Every row gives one point. The window is the flat piece filled in between its corners: a triangle in 3 columns, a solid with four corners in 4, and so on. A path goes straight from each point to the next, and from the last back to the first. After which points does the path pass through the window?

Window (4 x 4):
[[ 32  19  32  30]
 [ 27 -10 -36  -9]
 [-84 -54 -50  17]
 [ 31  46 -21 -25]]
Path:
(1): [-14  -1 -24  45]
(2): [-15 -21  17 -31]
(3): [-72 -58   0 -16]
(4): [-51 -29 -48  26]
(5): [38 21  9 45]
(6): [  1   7  43 -23]
(7): [  2  56  17 -58]
(8): [ 33  10 -57  18]
(9): [ 73  46 -45  30]
(10): [ 45  13   0 -36]
(11): [  7   9   3 -44]
(12): [ 36  50 -32  -9]
Through the window after points: 1, 3, 5, 7, 11

Window (6 x 6):
[[-62  33 -12  21  42 -13]
 [ 95  44  49  57  -8 -32]
 [-27  -8  69   5 -70  32]
 [ -4 -59 -27  31 -32  -6]
 [ -5 -10   6 -76  14 -35]
 [ 43  28 -69  -1  16  11]]
Path:
(1): [36  3 38 55 17 31]
(2): [10 18 46  3 17 22]
(3): [ -3  54 -64 -30 -17 -41]
(4): [ -9  44 -24  40 -75 -35]
(5): [ 8 -5 53  0 14 29]
(6): [-19 -37  56  22 -26   3]
(7): [-41 -15  -2  16 -44 -39]
(8): [-22  12 -10   3 -26 -39]
(9): [ 14 -19   0  14  16   2]
(10): [ 63 -69  30 -33 -15  19]
(11): [-36  66 -27  -9 -10 -69]
(12): [ 26   0 -17 -20 -59 -22]
Through the window after points: 4, 8

Window:
[[-21  50  41 -37   5  38  15 -33]
 [-74 -78 -59  44  -7  69  76 -61]
 [ 69  24  11 -51  24 -36 -37  -7]
 [  8 -15  34  96   2 -67 -48  24]
 [ -9 -19  26 -20 -17  90 -14 -24]
 [ 59  16   4 -24 -77  -9   4 -16]
 [-18 -49 102   8  22  -3  72 -62]
 [-17 -37 -26 -22 -62   7 -30  61]]
Path:
(1): [-20   8   9 -23 -36 -23 -12 -50]
(2): [ 80 -17  28  43 -26  31  -2  45]
(3): [ 20   0  40   2 -24  -7  31  15]
(4): [ 16 -12  -4 -14 -44 -29   5 -32]
(5): [ -7   8  36 -31 -18 -43 -34 -43]
(6): [ 60   2  67   6 -20  13  37   6]
(7): [ -1 -35 -11  -4  10  52  53  39]
(8): [-36 -32  -3  16 -39  27 -18 -43]
(9): [-49 -59  15 -15 -18 -10  -3 -61]
(10): [  0 -25   5  20   6  29  46 -18]
(11): [ 22 -19   2  48 -36  19  40  10]
(12): [-18 -51 -12 -38 -13 -21 -57 -38]
(13): [-49 -38  29  -9  20  -4 -12 -69]
(14): [  5 -14   9  -1  -1  24  33  -3]
(15): [ 21 -18 -18 -24 -23  24  -1  42]
(16): [-47 -24  16  -6 -69 -27 -44  -1]
Through the window after points: 1, 7, 9, 15

Window, 8 rows:
[[-10  71  45  25  58 -18  72  -4]
 [-26 -25  20 -86  34  17   5 -46]
 [-48  18 -29  21  -1  33   3  20]
 [-20  55   8  37 -54  66   2  40]
 [ 69  30 -68 -76  27  10  10   2]
 [-42  27  22  34 -32 -31  41 -17]
 [ 91  57 -36  23  25 -98 -66  -8]
 [-23  56  20  40  18   0  38 -60]]
Path:
(1): [36  8 -2 12 27 -5 -2  2]
(2): [ -8  81 -26 -12   5  15  19   3]
(3): [ -2  86  -4 -36 -29 -30 -18  -3]
(4): [-11  14   8  34   5  27  30  19]
(5): [ 28 -34   6  -3  30 -19  24  10]
(6): [-30 115 -20 -36  -5  19  17 -37]
(7): [-35  44 -31 -13 -23  20   5  -9]
(8): [ 27 -26  54  39  26 -36  11 -30]
(9): [ 34  -1 -14  -6  18   0   3   9]
(10): [ -5  71 -52 -41 -10  12  15   7]
(11): [-26  72  12 -71  16 -19  -3  -1]
(12): [ 41   1 -31  -6  28  42  21 -19]
Through the window after points: 5

Window:
[[  11   64   49   38   28   -7  -32   -5  -54]
 [ -43  -42  -62  -39   58  109   -4   15   98]
 [ -17   36    9   22   -4  -13   25   21  -11]
 [   3   -1   35   10   38  -28    8  -22   21]
 [  -5  -17   26  -18   -8   12  -25   33   17]
 [  50   31   -4  -13  -11  -21    8  -23    0]
 [  25  -17   41   50    2   32   11   15   -7]
 [ -20  -31   15   14  -38    1   -6  -28  -35]
 [ -29  -62 -121   -5   29   -5  -42   68  -59]]
Path:
(1): [ 47  44 -30  54 -35 -26 -69 -32 -26]
(2): [ -5   7  -6  25  -3 -23 -25  16 -22]
(3): [  2   7  29  -9  -6  -8  53   7 -50]
(4): [ 13  16  68 -54  23  34  -3  35 -25]
(5): [-17  -2 -38  61  -4 -21 -27 -16 -17]
(6): [-10 -17 -21  10 -42  -8 -60 -11   9]
(7): [ -9  -9   0 -13  44   7  30  16 -13]
(8): [-27  29  22 -31  25  20  31  -2 -49]
(9): [ 15 -15  -7  51 -25 -43 -32  23 -28]
(10): [  5  30 -47  23   4  25 -49  13  36]
(11): [ -2 -21   5 -17  29  -4   4  22 -20]
(12): [-13   1  31 -17  25  15  17  20   3]
Through the window after points: 4, 12

Window:
[[ 54  41 -22   5 -15   1  30 -10 -25   2 -47]
 [  1  25  17  -7  53   9  20  21 -16  13 -58]
 [-31  21  29   3  -3  42   5  10  16 -31  -6]
 [-11 -49  24  21  52 -94 -52  -1 -59  -9   9]
 [-39  32   6  37  30   9 -15   9 -19  29  -4]
 [ -7  23   4 -67  91  42  48  50 -37  51  48]
 [-47 -24 -23 -12  29 -29   0  37 -40  14  -3]
 [ 69  78 -18  14  82 -50  44  41  90 -25 -37]
 [ -7 -43  99  12   9  -5  55 -13   5 118   6]
 [  5   2  47  47  31  38  64  43 -10  50  -7]
 [ 34  -1   4 -13 -20  43 -39  17  28   3 -30]]
Path:
(1): [ 15  15 -19  12  60   5  33  12  62  -1 -24]
(2): [ 47  66  41  -3  31 -61  13  52  -8   6 -19]
(3): [ -9  35  39  -9  25 -22 -11  38 -23  -2 -12]
(4): [  3 -13 -36   9  57 -16   0  10 -17  -7  -8]
(5): [ -8 -10   7  16  39  23  44  -4   4  26 -29]
(6): [ 31  18  61  -6  21 -40  11  83 -14  35  21]
(7): [ -3  56  45  -6  10   5   9 121  19  12 -18]
(8): [ 16   0 -27  12  44  30  41 -66   3  31 -21]
(9): [ 13   8 -10  13  43  15  18  -7   5   9 -29]
(10): [ 12  31  26  14  29  -8  30  40  -8  21 -15]
(11): [ 21  20  25 -48  -5 -19 -19  55 -25  16 -27]
(12): [-12 -21  12  41  54 -10   9  -6 -14  30  -2]
Through the window after points: 1, 9

Window:
[[  14   11  -28  -44  -13  -48  -17   16    3   82   -3  -32]
 [ -76  -11   -9  -11   46   25  -20  -26   54   21   68   28]
 [ -32  -21   35    0   23   74   27   40  -14   11   34   25]
 [   8  -85   -3  -31  -22  -29   18    5  -15  -38  -81   10]
 [  16   13  -19  -44   12   20   16   65   70  -36   36  -13]
 [ -45   58  -38  -89  -74   -4   61  -17  -64    2  -11  -61]
 [ -14    4   46  -49   33   33  -24  -41  -26  -51   10    2]
 [ -70   10   10    0   51  -38    9   -2  -13  -11   38  -21]
 [  24  -28   46  -27 -100  -32   -7  -44    0  -19  -25  -22]
 [ -10 -117  -25   10   30    7   -6   36   55   -5   41  -55]
 [   3  -13   -7  -51  -22   -1   97  -25   33  -19  -15  -80]
 [  62   -6  -28   -8   27  -24   -2   24  -24   12   86   32]]
Path:
(1): [ 16  -1 -38   9   3  31 -17   0  45  -7  -5 -34]
(2): [  5   8 -65  34 -48  -3   7 -50  24  -1  -6   6]
(3): [  2 -28  36 -49 -10 -13  11   9  -3  -5  17 -20]
(4): [ -13  -82   10 -104   24  -23   37   38   36    8   19   43]
(5): [ -4  18  -4   7 -12  27 -13 -15  -3 -34  16 -60]
(6): [-30  21 -18 -24 -17   6   9 -13 -15  -6   9 -29]
(7): [ -45   -6   12 -101   -6    0   73   12  -34   14   31   -8]
(8): [-21 -49  11 -38  -7 -25  40  22  -4   7  37  -4]
Through the window after points: 2, 4, 6

Window:
[[ 36 -30   8 -25   8 -10 -52  67  11  42 -20 -31 -33  23]
 [-11 -32 -12  -8 -17  48 -37  -6  38 -86 -81 -43  77   4]
 [ 16   3  -1  -7  29  72 -13  25 -24  18  10 -46 -16 -43]
 [ 26 -27   1 -53  30  -1  47  54   8  -7  15 -66 -33 -54]
 [-90  -5  18   9 -53  -3  46 -16 -18 -31 -15  12  12  72]
 [ 31  -2   5 -36 -17 -47 -68  16 -61 -25   6 -22  -4  15]
 [ 62 -50  16   9  41  22  31 -32  16  11 -13 -53 -28 -40]
 [-61  10 -74  16 -50   0  28 -34   3 -46 -10 -33  77 116]
 [ 36 -53 -13 -27 -18   5 -17  19  12  48  12 -23   2 -83]
 [ 36 -55  50 -35  58  32  18  18   3  34  14 -58  50 -43]
 [-15  10 -27 -54   0   4 -49 -10  21 -60   4  51  18  70]
 [  9 -20  10  36  68 -14   0  29  28  13   3 -53  16 -78]
 [ 53  46   4  -3 -26  43   0   7  47 -64 -69   5  99  10]
 [ 31 -31 -49 -21  -7  -2 -46  55 -51 -59 -37  66  30  60]]
Path:
(1): [ 14 -32  -7 -32  31  -1 -31   9 -23  -5 -38   2  -3 -24]
(2): [ 30  -6   9  -5  -4  39 -16  35  30 -10  13 -40  10   4]
(3): [ 31 -23   8   0  12  33   7  28   8 -20  15 -32  29 -15]
(4): [ -4  24 -16 -78  19 -66  -6  13   5   4 -85 -37 -22 -33]
(5): [-21  27   1 -27  21   2  16  -5 -33  22 -51 -36  19 -15]
(6): [ 26 -61   3  24   4  39 -14  37  35 -39  43 -22  -3 -12]
(7): [ 28 -64  34  20  10  20 -29  99  21 -48   2 -55 -44  -8]
(8): [  6  16 -25 -34  21   7 -10 -25  -4  43 -23 -14  42 -13]
Through the window after points: 3, 5, 7

Window (14 x 14):
[[-33  14 -24  26  10  70  15 -21  15 -57  54  14   4 -84]
 [ 41 -53  30 -30  68  16 -18 -33  13  48 -19  25 -38  60]
 [ -6  -2  -1  74  36 -20 -21 -43 -37 -28 -87 -43  67 -30]
 [-50 -18  57  24  -9 -50  12 -48 -36 -58  -8  31  49 -24]
 [ 15  32 -23  24 -27  12  -3 -56 -52 -54 -73   6   3  12]
 [  6  -5  18 -45  12  17  14  21 -39 -14 -39 -34  46  27]
 [ 47 -18  27 -64  33 -26 -34 -34  13  30  -6 -46 -81  11]
 [ 49 -55 -20 -53  29 -26  28 -39  36 -27 -13 -27  -9  53]
 [-37 -18 -44  62 -58  36  -1  50  16 -36  36   4  -2 -39]
 [-45  53 -27  95  16  19  61  25 -12 -42  35  -1 -22 -46]
 [ 72 -55  44 -75 -32  19  50 -52  56  70  15 -34 -18  50]
 [ 10 -61 -22  23 -31  31  68  13 -49 -27  37   6  -4 -66]
 [-97 -17  -2  25  32   4  19 -37 -14 -24 -69  -6 -15 -36]
 [-34  -6  55  77  28  20   6   1 -17 -97 -87 -13   3 -38]]
Path:
(1): [ 39  -4   4  40  -1 -31  43   6  13 -22 -37  32 -13 -26]
(2): [ 23  13  -6 -14  16   1  25 -14 -13  10 -27  11 -14 -22]
(3): [-18 -54  10  13 -20  -2 -37 -59  -3 -44   9 -65   4  41]
(4): [-23 -24  32  13  25  22   5 -44   6 -35 -20 -36 -10   9]
(5): [  2   0   4  15   9 -11   7  -3   0 -34 -39   4   2 -19]
(6): [-10  -9 -35   6  -6   1  52 -25  23 -49 -50  65   8 -49]
(7): [ 11 -17  51  34  -9  20 -18 -23 -80 -14  16 -85  -5  28]
(8): [-25 -32  23  54 -10 -41  18 -61 -58 -28  23 -98  12  22]
(9): [-35  12 -21  -2  37  44   4  18  11 -45 -81  87  -7 -68]
(10): [ 13   2  17   8   3   3  28  -6  -3 -43 -42   7   1 -27]
(11): [-49 -60  18  49  50  14 -28 -31 -23 -30 -17 -72 -10  21]
(12): [-19   1  25   3  14  36   8 -36 -29 -14  14 -25 -18 -12]
(13): [ -3 -15 -27   5   6  11   9  -7  32 -34  -8   9  -3 -45]
(14): [ 41  34 -42 -68 -24 -27  31  10  44 -41 -77  42  27  20]
(15): [  2 -67  31  27  50  23  -5 -48 -23   2  13 -35 -30  19]
(16): [-57 -17  -1  -2  12  40 -11 -49 -31 -37  -9 -59  29 -19]
Through the window after points: 6, 10, 12, 14
